Each row of a before or after table is a point. One or more steps were done to the points. Then noise was added and the rows were shuffled. The steps act on columns, c1 being the first. Write out the steps. A step turns or swaps two columns, mirrors them in a line or flattens them onto one, adds a multiple of one to another, or multiplies or shifts one. Angles are multiples of 10 degrees, from the lower column toward the higher: turns from -170 to 170, lines from 10 to 170 but not 90. Use the fewest steps. Two steps may share a column if one is a turn and the other turns, adds or multiplies; they go together, in the order done. Otherwise the lowest column goes first.

Before, 14 rows:
[[ 23  16  27]
 [ -4 -41 -10]
 [-16 -59 -28]
 [ 11  38  17]
 [ -6 -45  20]
 [-16  -3 -60]
 [ -9 -19 -31]
 [  0   8 -41]
 [-11  20  22]
 [ 17 -17 -30]
 [ 33  18  25]
 [-10  -7 -52]
 [-28 -20 -43]
 [-15 -50 -12]]
After (14 x 3):
[[ 35 -53   4]
 [-42   3  18]
 [-11  15 -23]
 [ 50   7  19]
 [ 34 -11   7]
 [ 47 -10  -4]
 [-29  -1   5]
 [-22  36   1]
 [ 34  18  18]
 [ 10 -37   3]
 [-14 -50 -15]
 [ 15 -43  -5]
 [ 58  13  14]
 [ 22 -13  26]]
Steps: turn c1 and c3 by 120 degrees; add 0.3 times c1 to c2

Before:
[[ -6   1  20  14 -17  -6]
 [-14 -30  -1 -13 -31 -13]
 [ 16  38  -8  34  57   5]
 [  8  17   7 -31 -12  12]
 [ 32  11   5 -14  17 -41]
 [-12  18 -20  -8  -8 -13]
 [ -2  28 -16   5  -3  24]
 [-23 -37   1 -28   3 -18]
 [  9  -6  -3 -28 -34  29]
 [  9  -7  46  34 -41   8]
 [ 32 -28  -7 -37  22 -13]
 [ -6  17  -9 -16  12   9]
 [  5   9 -40 -49 -16 -16]]
After:
[[ 17  -1 -26   4   6 -22]
 [-30   1 -15  -6  33  31]
 [  5   0  11  -1   8  32]
 [ -1   1  14 -14  20   2]
 [-11  -4  13 -12  -5  15]
 [-51   0  18  10 -15  -9]
 [-28   0 -13  -6   6   9]
 [ 24  -2  34  31 -46  13]
 [-13   0   2 -36  -3 -20]
 [-47  -1  24 -21  31  12]
 [ 26   1 -63  25  13 -22]
 [ -1  -2 -14 -17  28 -10]
 [-28   2   4  22 -20 -43]]
Steps: mirror c1 and c4 in the line at 60 degrees; multiply c2 by 0; add -0.7 times c3 to c6; turn c3 and c5 by -150 degrees

Before:
[[ -2   1  26   2 -30  10  -1 -60 -14]
 [  8  16  20   2 -13 -20   7   0   1]
 [-32 -32  27  -7   6 -11  17   7   5]
 [-18 -21 -17  -6 -35 -35  -1   3 -15]
 [ -2  23   4   1 -10   5 -10  10 -23]
 [-17  37  12  -5  -2   8   5  -5   8]
 [-17  12   1  -8   8 -19  -5 -11 -21]
 [  0  31  28   2   1   5  28   4  -3]
 [ -2  24  14 -57   0   8   7  17 -14]
 [  8 -26 -40 -21 -19 -22  -4   4 -14]
 [  4  20  30  -1  -3  -6  -2  11  14]]
After (11 x 9):
[[-25   0   6   1 -31   2  -2 -59   0]
 [-13  22   4 -51  -3  -6   8  17   3]
 [-30  23   2  -2  -2   6  -2  12   5]
 [ 38 -28 -14 -25  -8  27  -4   6  -3]
 [-21 -30  36   6   9   8  16   8  -5]
 [ -3  19   2  -5 -12  -2  -8  11   3]
 [ 19 -24  14  -7 -22  43  -2   3  -4]
 [  3   7  19 -11  14  16  -7 -10   3]
 [ -8  38  17  -2  -4  -7   4  -7   6]
 [-26  31   5  21  -1  -8  29   4   5]
 [-21  16  -5   5  -5  24   6   0   2]]
Steps: mirror c1 and c3 in the line at 130 degrees; flatten c2 and c9 onto the line at 10 degrees; add 0.7 times c7 to c4; mirror c5 and c6 in the line at 170 degrees

Before, 8 rows:
[[  4 -21   4 -25   4  -2   4 -19  11 -11  -4]
 [-11  13  -4 -13 -17   8  -8   5  -8  -6  -8]
 [ -9   4  -8  -7   5  -8  -3  -8  13   6 -17]
 [ -3  -8  11  -2   3  -8 -21  -2  18  12  19]
 [  2  -6 -11   6   6   5  33   5 -19 -13   9]
 [  6  26 -12   5  -4   7   9 -10   3  22   0]
 [  3   0  -3 -12  -2 -10   8  -1  19   8  27]
 [-20  10  -4 -10  17   6 -23   6 -21 -16  -6]]
After:
[[  5  -7  -2  23  -3  -8   5   8   9  16 -13]
 [  6  25 -10  -4  -3  -7  20  13   3  59  -3]
 [-19  14  -3   3  16   0 -15 -12  -8 -37   9]
 [  4 -19   6  16   1   7  -4 -19   6  32  20]
 [ -8   0  -7  -5   5  -9  -3   0   2  28  17]
 [  1  -3 -15   2   9   5  32  -9  -7 -32 -11]
 [ -2 -11  11  13   2  -3 -24  11   5  24 -12]
 [-12  17  -3   6 -16   2  -1  -4  -4 -23  15]]
Steps: turn c2 and c6 by -30 degrees; add 0.5 times c2 to c7; turn c4 and c11 by -140 degrees; turn c8 and c10 by -60 degrees; multiply c10 by 3; multiply c9 by 0.4

Before (10 x 14):
[[-14   7   4  -7  -6  -7  -8  10 -16   1  -1 -14  15   1]
 [ -5  10  -9  13 -13  14  -2   4  -8  -5   0   9  -7 -11]
 [ -1   7  -9  -7   1  11  -5 -12   5   7   0   0  -3  -1]
 [-16  23  -3   2   4   9   5  -6 -14   2  -4 -12  12 -10]
 [ -1  -2 -21   8   0  12 -10 -14   7  -6  15   7   5   3]
 [ -8  -1   1  -4 -24  -6  10  10  -2  10  13  -1  -2  -6]
 [ -2   7 -13   0 -14  15   5 -11  -8  -3  -1  -5  -8  -2]
 [  7  -5  -5   7   2  12  -2  17  -3  15 -10 -18  -9  -6]
 [ -8  14  -9  -4 -11   0   5  19   5  -2  24   7   8   6]
 [  6  14  -9  -4  11   4  -1  -4   5   0   4 -13   3 -15]]
After, 10 rows:
[[ -1 -12 -12  18  -4  -5   6  -7  -3   1  -3  -6  -7  -7]
 [-15 -36  -3  58   9   5   5  -4 -10   8  -3 -13  10 -13]
 [ -6 -16  -8  40  -6  -6   5  29   3  -3  23   7   9  15]
 [ -2  -2 -18  -8   6   3 -10  -3   6  -8  14   6   2  -8]
 [ -9   4   0  -2 -21 -13   9  21  -4   7  14  -1  -2  -2]
 [ -6 -26 -11  19  -3  -3  -1   9  -1   2   0   9  -8  -8]
 [ -2  -3 -10  21   7   3  -4  -9  -1   0   0  -1  -3  -8]
 [  5 -19 -10  40   9   5  -1   6   4  -2   5 -13   0 -17]
 [-15  -6   3  22 -10  -5  -7   6 -11  10  -1 -16  16   8]
 [  6   3  -5 -17   7   2  -3  10  -9   7 -10 -17  -8   2]]
Steps: multiply c2 by 3; turn c2 and c4 by 120 degrees; flatten c5 and c6 onto the line at 30 degrees; turn c8 and c14 by 30 degrees; add 0.7 times c11 to c8; flatten c9 and c10 onto the line at 140 degrees
